Each row is a point. Each table stands for the endless flat space through its points: a line for two points, a plane for three, and so on. Write the one point that lies in both, or say that there is none.

First, 2 rows:
[[ 35 -33 -20]
 [  3 -13  -8]]
Second, 2 rows:
[[ 29 -27 -10]
 [  4 -17 -20]]
They share: [ 19 -23 -14]

First (3 x 4):
[[-31  10  -7  19]
 [-29  11 -10  20]
 [  7  50  17   5]]
Second (2 x 4):
[[-10  15   3  15]
 [-12   9   0  19]]
They share: no point

First (3 x 6):
[[-15 -26 -54 -24 -28 -19]
 [-27 -34 -22 -10 -22 -13]
 [-23 -10 -54   4  -8 -15]]
Second, 4 rows:
[[-41 -26 -32  -2 -24 -35]
 [ 12 -22 -28  -6 -36  22]
 [-26 -17 -38  12 -11   5]
 [-62 -40 -30 -18 -11 -57]]
They share: [-25 -30 -30 -10 -21 -14]

First (2 x 6):
[[-20 -13  23 -20 -13   3]
 [-14 -19  23 -26 -27   3]]
Second, 2 rows:
[[-22   2   6 -19 -27 -18]
 [-28 -22  48 -13   9  24]]
They share: no point

First:
[[  3  25  19 -36 -24 -11 -30  21]
 [-18  42  38 -29  -5 -25 -36  17]
 [  3  38  29 -50 -28  10 -42  27]]
Second:
[[ -7  25  16 -41 -28 -26 -29   7]
 [-13  26  17 -46 -31 -24 -31   1]
 [ 31  19  16 -17 -23 -37 -19  39]
 [-11  40  -7 -54 -10 -43 -33   9]]
They share: [  0  20  16 -27 -19 -25 -24  17]

First, 2 rows:
[[-45   5  18  -4 -10 -22 -35  32  22]
 [-13   5   2  20  14 -26 -15  20  14]]
Second (3 x 9):
[[ 15  -3   0  19   9 -31 -51  11  23]
 [-28   2  11  20   2 -21  -2  21  17]
 [ -6 -15  -3  13  15 -19 -30  32   5]]
They share: no point

First, 4 rows:
[[ 27 -45 -13  11 -40 -25  25  -1 -16]
 [ 23  -1 -29  15  -6 -15  29  13  46]
 [ -9 -30 -39  30 -44 -45  39  -2  37]
 [ -3  -9 -41  34 -27 -35  38  12  69]]
Second, 5 rows:
[[-23 -37 -16  12   2 -14  18  27  33]
 [ 43 -49 -22  21 -43 -47  44 -20  48]
 [ 27  -1 -27  16 -21 -25  33  26  12]
 [ 49 -15 -40  -7 -25 -26  46  12  38]
 [ 19 -19 -20  32 -14 -45  14  17   5]]
They share: no point

First:
[[-39  52 -17 -20   1  -9   8   8 -25  31  -1]
 [-16  -1  -2 -56  -2 -12  22 -16 -48 -16 -11]
 [-28  31 -17 -18   5  -7  12   9 -17  22 -13]
 [-13  -6 -20 -10  12  -4  22  15   2  11 -35]]
Second (4 x 11):
[[-11   4 -18 -25  12  -9   7   3 -13   1 -18]
 [-20  -1 -23 -23  16 -25  -7  -5   0   2 -27]
 [ -5   0 -34 -21  20  -5   3  17  -5  -3   6]
 [ -2   7 -33 -23  26   3   1  19 -10   2  -5]]
They share: [-10   7 -11 -27   8  -5  13   1 -20   2 -23]

First:
[[-13 -27 -45  10 -12 -21 -11 -24 -15  37  42  -6]
 [ 19 -31  -9   4   2   5 -23  50  -7   9  34 -36]
 [ 23 -23  -3   0   9  -2 -19  58  -8  14  38 -42]
 [-31 -20 -66  34 -52 -18   0 -14 -26  -7  29  39]
 [-13  25 -37  21 -24 -59  25  21 -34  14  42  17]]
Second, 5 rows:
[[  0 -27  -3  43 -10 -30  18   0 -44  24  10 -32]
 [-15 -17  -9  -5 -53 -31 -25  13   3 -19  26 -10]
 [-15   1 -49  27 -11 -35 -29  15 -33  39  28  20]
 [ 14   0 -42  20   5 -20 -11  14 -24  48  33   5]
 [ -3 -20 -28  -2 -46 -19 -37   1   0   2  31  14]]
They share: no point

First (4 x 12):
[[-10   9   5  22  13 -40 -22   5  51  23 -38  -2]
 [ -3  11  11  31  14 -49 -12   2  56  24 -23 -14]
 [-16   6   5  11  17 -31 -38   8  53  19 -60   5]
 [-15   1  15  21  18 -35 -34   6  58  10 -47 -16]]
Second (5 x 12):
[[-16  -3  20  23  11 -61 -34  61  -4  17 -34 -16]
 [-38  -1  -2  21  -1 -49 -17  34  17  -1 -15 -28]
 [-16  -8   1  28  12 -59 -29  56   4   9 -33 -24]
 [-23  17  33   8   8 -10 -21   3  22  41 -29   7]
 [-32  29  12  -1  11  11  -6 -15  40  41 -14  -8]]
They share: no point

First, 6 rows:
[[-32  76 -35  -2 -28  -4  35 -59 -24 -24  28 -47  28 -49]
 [-40 -16  22 -15  -8  47   1 -33 -14  -7   7 -45   3   4]
 [-25   6  44  -9  42  29  -6 -12 -15 -35  -5   0 -22   6]
 [-24 -14  33   5  -8  47  -2 -11 -20 -13  19 -44  -7  11]
 [-14  26  17  -8  -1  28  21 -18 -11 -29  39 -39   8   6]
 [-23  40   2 -47   5  13  30 -43 -22 -32   6 -46  10 -17]]
Second, 3 rows:
[[-50  15  12 -21  44  17  -8   4  20  13  19 -29  19  -8]
 [-25  18   9   3 -12  42  10 -46 -33 -40  17 -20  -1 -12]
 [-36  21  10  -9  16  23   4 -20  -6 -13  19 -31  11  -4]]
They share: no point

First, 6 rows:
[[ -8  40  20  19 -37 -14  18 -13   2 -25  27  -4 -31 -18  31  19  30  30]
 [ 15  52   6 -29 -48 -19  41  -6 -21 -18  -1  18 -47  -4  30 -19  14  19]
 [-35  45  11  41 -17  28  21  -6  16 -24  62 -15 -30 -26   4  65  52  29]
 [ -1  24  32  45 -17 -31  12 -31  13   7  10   6  -7   9  51  24  13  11]
 [-38  38  29  24  12 -14  12 -14  18 -14  13  28   1  41  49 -12  50 -41]
 [-28  45 -12  -2   7  51  58   8  -7  10  32  25 -24  33  -7  26  30 -31]]
Second (4 x 18):
[[-13  -8  -4  48 -35  25 -13 -34 -17   0  40   2 -14   8  43  -1  28 -18]
 [-25  18  48  51 -15  -5  15 -24 -11 -18  18  33 -22  16  -5   1  28 -26]
 [-21  38  56  36 -15 -11  35 -18   7 -30   6  42 -18  20  -9   5  34 -24]
 [-28  -5  14  57 -11   7 -13 -22 -35   9  37  -4 -26   8  31  -1  10  -9]]
They share: no point

First:
[[-20  29  26  -4  37  19  -8  -5 -24   9  -4   2  18   1 -48 -29  15 -42]
 [ 13 -22  10 -22   9   7 -25  44 -18  32 -25 -51 -50 -49 -44 -14  -3 -84]
 [-19  33  -9  27   8  12 -32  -5 -16   5 -38   5 -20  15 -32  -3  36 -52]
 [ 36  39  11  32 -32 -24 -16  49 -17  51  37 -13   7 -11  15  54  53  -4]
 [ -9  14   9 -20  11  -7 -15  16 -19  17 -11 -15   1 -21 -16  -5  18 -25]
 [-13  44 -21  -6 -34 -57  -6   5  -5  21  -3  17  39   0  62  52  57  67]]
Second (4 x 18):
[[-15  33   8  27   7  34 -10  58 -10  54 -15  -6  44  31  46  33  25 -11]
 [ 21 -51 -46  15   1 -20 -10 -14 -16  30 -39  -6 -34 -41 -26  27  19 -53]
 [ 10  27  14 -22  -5 -22  23   4  14  -2  -1  13  -6 -28 -23  -2  45 -25]
 [ 20 -13 -19   3   8   3  26   4  15   6 -28  23 -10 -24 -11  21  45 -53]]
They share: [  0  15   2   0  -5 -14  -7  16 -10  30  -9  -9   2 -14  -5  12  25 -17]
